Each row of a before or after table is a point. The points were changed in one or more steps. Then noise was added and the rows were shuffled. The steps act on columns, c1 being the first. Write out the steps. A step turns or swaps two columns, mirrors them in a line or flattens them onto one, adds a multiple of one to another, or multiplies or shifts one. Angles are multiples of 10 degrees, from the lower column toward the higher: turns from -170 to 170, lines from 10 to 170 but not 90. Use the fewest steps. Two steps may share a column if one is a turn and the other turns, adds or multiplies; they go together, in the order done. Otherwise the lowest column goes first.

Before (14 x 2)
[[-37   3]
 [-15  11]
 [-32  10]
 [ 22 -20]
 [-31 -16]
 [-23  -4]
 [ -9 -95]
 [-21  -2]
 [-30 -33]
 [ 45   6]
 [-28  10]
 [-32 -17]
 [ -4  -2]
 [ 47  10]]
After (14 x 2)
[[-47  -8]
 [-10 -24]
 [ 33  -5]
 [ 28  21]
 [ 18   3]
 [ 32  -3]
 [ 33  15]
 [-45 -10]
 [ 18   5]
 [ 13  16]
 [ 41 -89]
 [ 24  18]
 [ 38 -22]
 [  4   2]]
Steps: mirror c1 and c2 in the line at 100 degrees

Before (10 x 4)
[[ 18  43 -57  13]
 [ 33  19 -62 -69]
 [-19  41  -3  17]
 [  3 -22  -2  44]
 [-32 -22  22  48]
 [ 30  -6   5  44]
 [ 25  41  23  14]
 [-16  12   0  26]
 [ 23 -25  -2   0]
 [ 10  -9 -12  25]]
After (10 x 4)
[[ 23   0 -12  26]
 [  3  43  24   0]
 [ 74  46 -57  -1]
 [ 94  -5 -62 -72]
 [-16  46  -3   2]
 [ 26 -23  -3   9]
 [-16  20  -1  20]
 [  4  -7  -3  48]
 [ 27   9   5  43]
 [-53  -5  22  52]]
Steps: add -1 times c3 to c1; turn c2 and c4 by -20 degrees

Before (11 x 6)
[[-13   2 -13   4  10   4]
 [ 18  -3  33   9 -19  18]
 [ -7 -12  -9 -19  16  -3]
 [  8  19  11  12 -21  -9]
 [  4  -6  24  21   0 -15]
 [ -6  32  14 -21  -1 -19]
 [  4  20  -8  -9  18  -6]
 [ 14 -15  34   6  30 -21]
 [ 24 -17   2  -1 -15 -25]
 [ -9  15  29   8  25   1]
 [-21  27  23  18  26  19]]
After (11 x 6)
[[ 20  -9  19  -1  -9  33]
 [ -9  81  19  26  36  23]
 [-16 -36  -3 -13  26 -10]
 [-15  96 -19 -15   9  14]
 [ 20 -51 -25 -13  -5   2]
 [ 14 -18 -15  16  10  25]
 [ -9   6   4   9  20 -13]
 [ 13  57  -8   6 -11  11]
 [ -4  45   1  12  34  29]
 [ -1  60  -6  -9  28  -8]
 [ 15 -45 -21  -2  40  33]]
Steps: turn c1 and c4 by -30 degrees; multiply c2 by 3; swap c3 and c6; shift c5 by 10
